Each row is a point. To make a cloud, some directions were put in groups of two or more. Within a group, all points are equally far from the middle, so they leave a hole (a ring in 2 directions, a hollow ball in 3). The other directions are filled evenly. Then the cloud was stretched, turned, moved and blurred a little. Count the holes, and give their numbers of directions, smallest first.
In the rows, 128 means zero.

Cloud (21 x 3):
[[154 103  87]
 [169 149 128]
 [ 90 179 112]
 [ 97 140 149]
 [165 148 103]
 [145 107  68]
 [ 94 155 141]
 [123 166 177]
 [108 109  80]
 [151 168 136]
 [105 123 161]
 [147 169  91]
 [164 103 101]
 [169 100 112]
 [112 105 113]
 [124 107  60]
 [167 125  90]
 [144 117  51]
 [120  99 139]
 [141  89 127]
 [153 164 101]]
Holes: 1 (2)

Cloud (29 x 4):
[[157  70 161 148]
 [115 109 109 181]
 [162  99 111  87]
 [166 156  94 150]
 [145  66 163 127]
 [140  71 171 153]
 [155 152 121 170]
 [116 100 171 133]
 [182 138 151  88]
 [156  61 168 161]
 [106 126 151 163]
 [126  82 131 185]
 [170 122 173 166]
 [153  57 147 125]
 [175 103 143  77]
 [136 167 126 120]
 [137  92 114 116]
 [138 103 154 144]
 [140 160 155 104]
 [105 152  99 129]
 [156 152  81 101]
 [121 151 158 154]
 [135  85  96 104]
 [169 144 152 120]
 [147 107 158 158]
 [139 173 108 163]
 [173 131 160 141]
 [136 163 164 137]
 [178 108 165 140]]
Holes: 0

Cloud, 50 rows:
[[ 75 135 121 136  96 131]
 [ 94 100 111 135 114 104]
 [ 98 126  83  88 169 131]
 [132 152  67 144 155 124]
 [156  87  95 100 141  98]
 [ 99 159 159  89 116 123]
 [ 58 131 136 140 157 127]
 [170  79  72 119 128 150]
 [198 115 123 116 144 131]
 [124 152 190 123 136 117]
 [164 136 159  93 175 122]
 [135  92 150 175 175 111]
 [110 119 125 199 131 107]
 [106 133 140  72 137 124]
 [117  97  56 148 170 108]
 [118 143 161 149 181 112]
 [200 110 129 113 138 143]
 [160 146  80 145  92 140]
 [166  93 119  76 129 160]
 [125 118  86 162 130 160]
 [164  99 104  76 119 158]
 [107 105 153 161 154  76]
 [142  83  57 130 125 136]
 [148 112 142 125 201 111]
 [158 153 141 146 104 127]
 [186 129 140 105 151 156]
 [ 86 105  99 172 145 138]
 [148 144 131  92 155 177]
 [114 109 134 116 208 107]
 [141 177  83 126 105 111]
 [ 63 124 134 142 164  91]
 [145  87 146 136 175 159]
 [127 106 178 153 113 149]
 [120 112 133 125 139 180]
 [ 81 120  91 147 182  88]
 [165 159 146 112 150 124]
 [103 134  43 142 124 124]
 [132 105 135 131  98 172]
 [ 83 186 117  96 140 108]
 [115 194 118  89 105 129]
 [129 171 154 119 166 120]
 [ 97 139  50 109 129 122]
 [ 70 174  99 113 113 118]
 [ 70 139  95 118 173 104]
 [167 127 156 122 132 173]
 [140  84 149 116 146 170]
 [ 97 142 158 156 180  95]
 [ 80 151  80 139 150 139]
 [136  84  96 159 160 150]
 [181 131 129  61 132 157]]
Holes: 1 (6)
